Each row of a before or after table is a point. One or more steps were done to the points. Then noise was added and the rows were shuffled. The steps act on how far a point lies along the listed directions, d1 being the first. What was done? A step turns or swaps two directions, mirrors them in a line or flattens them onto one, adds a multiple of one to another, or multiplies one. Angles are multiples of 10 degrees, from the lower direction toward the higher: turns from -170 to 170, lines from 10 to 170 but not 90. Use the fewest steps. Two steps may share a direction if one is a turn and the other turns, adds or multiplies; they go together, in the order done. Otherwise the lowest direction goes first.

Directions:
(1): [1.72 1.25]
(2): [-1.25  1.72]
Before (9 x 2):
[[ 0.04  0.21]
 [-0.07  0.43]
 [ 0.70  0.41]
 [ 0.87  0.31]
 [ 0.37  0.94]
 [ 0.13  0.13]
 [-0.06 -0.25]
 [-0.24  0.61]
 [-0.80  0.45]]
After (9 x 2):
[[ 0.06  0.21]
 [-0.41  0.70]
 [ 0.11  1.01]
 [-0.59  0.69]
 [ 0.94  0.01]
 [-0.07 -0.26]
 [ 0.26  0.34]
 [-0.04  0.18]
 [ 0.51  0.43]]
Steps: mirror d1 and d2 in the line at 40 degrees
